Each row of a before or after table is a point. One or more steps were done to the points. Then noise was added and the rows were shuffled. The steps act on columns, c1 being the first. Name the steps. A step turns or swaps two columns, mirrors them in a line or flattens them onto one, adds a multiple of one to another, or multiplies or shifts one. Angles are multiples of 10 degrees, from the lower column toward the higher: turns from -170 to 170, lines from 10 to 170 but not 90. Use the fewest steps. Two steps may share a column if one is a turn and the other turns, adds or multiplies; they go together, in the order done. Otherwise the lowest column goes first.

Before (9 x 3):
[[ 0.42  0.34  0.07]
 [-0.19  0.64 -0.25]
 [ 0.21 -0.36  0.78]
 [ 0.76  0.19 -0.14]
 [-0.21  0.01  0.64]
 [-0.06 -0.43  1.00]
 [-0.22 -0.16  0.94]
 [ 0.80  0.07  0.57]
 [-0.41 -0.27  0.23]]
After:
[[ 0.37  0.47  1.73]
 [-0.31 -0.38  0.70]
 [-0.11 -0.08  2.36]
 [-0.23 -0.30  3.06]
 [-0.16 -0.19  2.86]
 [ 0.26  0.28 -0.75]
 [ 0.34  0.42  0.26]
 [ 0.41  0.47 -0.41]
 [-0.08 -0.09  1.91]]
Steps: flatten c1 and c2 onto the line at 50 degrees; multiply c3 by 3

Before, 9 rows:
[[-0.24  0.04 -0.67  0.18 -0.27  0.32 -0.17 -0.44]
 [-0.17  0.07 -0.63  0.42 -0.66  0.48  0.24  0.15]
 [-0.40 -0.09  0.13  0.43  0.61  0.56  0.41 -0.33]
 [-0.09  0.65 -0.63 -0.23  0.06 -0.28  0.72 -0.09]
 [ 0.07 -0.45 -0.60  0.33 -0.44 -0.41  0.70 -0.31]
 [ 0.39 -0.38  0.41 -0.47 -0.25  0.78 -0.07 -0.34]
 [-0.19  0.78 -0.35  0.35 -0.73  0.45  0.57 -0.41]
 [ 1.25 -0.27  0.06  0.33 -0.50  0.60 -0.26 -0.25]
 [-0.38 -0.20 -0.04 -0.24 -0.63 -0.25 -0.89  0.02]]
After, 9 rows:
[[-0.24  0.29  0.74  0.43 -0.75  0.36 -0.04  0.11]
 [-0.97  0.23 -0.66  0.28 -0.54  0.63 -0.18 -0.21]
 [-0.37 -0.52  0.61  0.31 -0.44 -0.07  0.42 -0.33]
 [ 0.32  0.30  0.20  0.41  0.61  0.50  0.47 -0.33]
 [-0.20  0.25 -0.59 -0.55 -0.37  0.89  0.00 -0.32]
 [-0.32  0.33  0.70 -0.14  0.13 -0.69  0.42 -0.14]
 [-0.07  0.25  0.54  0.21 -0.29  0.28 -0.40 -0.45]
 [ 0.52 -0.29 -0.06 -0.15 -0.68 -0.07 -0.91  0.02]
 [-0.07  0.91  0.50  0.32 -0.72 -0.05  0.43 -0.52]]
Steps: turn c3 and c7 by 20 degrees; turn c1 and c3 by -150 degrees; turn c2 and c6 by -40 degrees

Before:
[[ 0.15  0.16  0.39  0.24 -0.44 -0.25 -0.03 -0.15 -0.36  0.44  0.06]
 [ 0.93 -0.18 -0.06 -0.88 -0.58  0.40 -0.07  0.33 -0.15 -0.08 -0.24]
 [ 1.41 -0.19  0.21 -0.02 -0.22  0.55  0.12  0.42 -0.04 -0.17 -0.26]
 [ 0.39  0.23  0.24  0.35 -0.28  0.54 -0.27  0.57 -0.76 -0.54 -0.15]
 [ 0.22  0.39 -0.51  0.46 -0.50 -0.25 -0.05  0.06 -0.07  0.14  0.00]
 [ 0.29  0.45  0.16  0.36 -0.52  0.14  0.29  0.70  0.37  0.38 -0.25]
 [ 0.34  0.03  0.18 -1.26  1.03  0.51 -0.64 -1.10  0.20 -0.23  0.13]
 [ 0.23  0.45  0.07  0.32 -0.42 -0.48  0.22  0.47 -0.20 -0.68  0.08]]
After (8 x 11):
[[ 0.11  0.43  0.81  0.24 -0.91 -0.18 -0.06  0.13  0.49  0.32 -0.11]
 [ 0.24  0.77  1.15  0.33 -0.83 -0.86  0.23 -0.16 -0.63  0.34  0.43]
 [ 0.29  0.75 -0.25  0.35 -1.03  0.37  0.31 -0.57  0.35 -0.44  0.48]
 [ 0.22  0.69  0.24  0.44 -1.03 -0.90 -0.04 -0.03  0.15  0.02  0.06]
 [ 0.35  0.36 -1.05 -1.24  2.06  1.12 -0.62  0.64 -0.26 -0.18 -0.90]
 [ 0.91  0.09 -0.95 -0.89 -1.19  0.72 -0.07 -0.37 -0.05  0.18  0.19]
 [ 0.39  0.52 -1.09  0.37 -0.55  1.24 -0.27 -0.43 -0.38  0.87  0.39]
 [ 1.40  0.10 -1.13 -0.03 -0.43  1.25  0.11 -0.45 -0.19  0.06  0.22]]
Steps: shift c2 by 0.30; multiply c6 by 3; turn c3 and c6 by 50 degrees; multiply c5 by 2; mirror c8 and c11 in the line at 60 degrees; turn c9 and c10 by -100 degrees
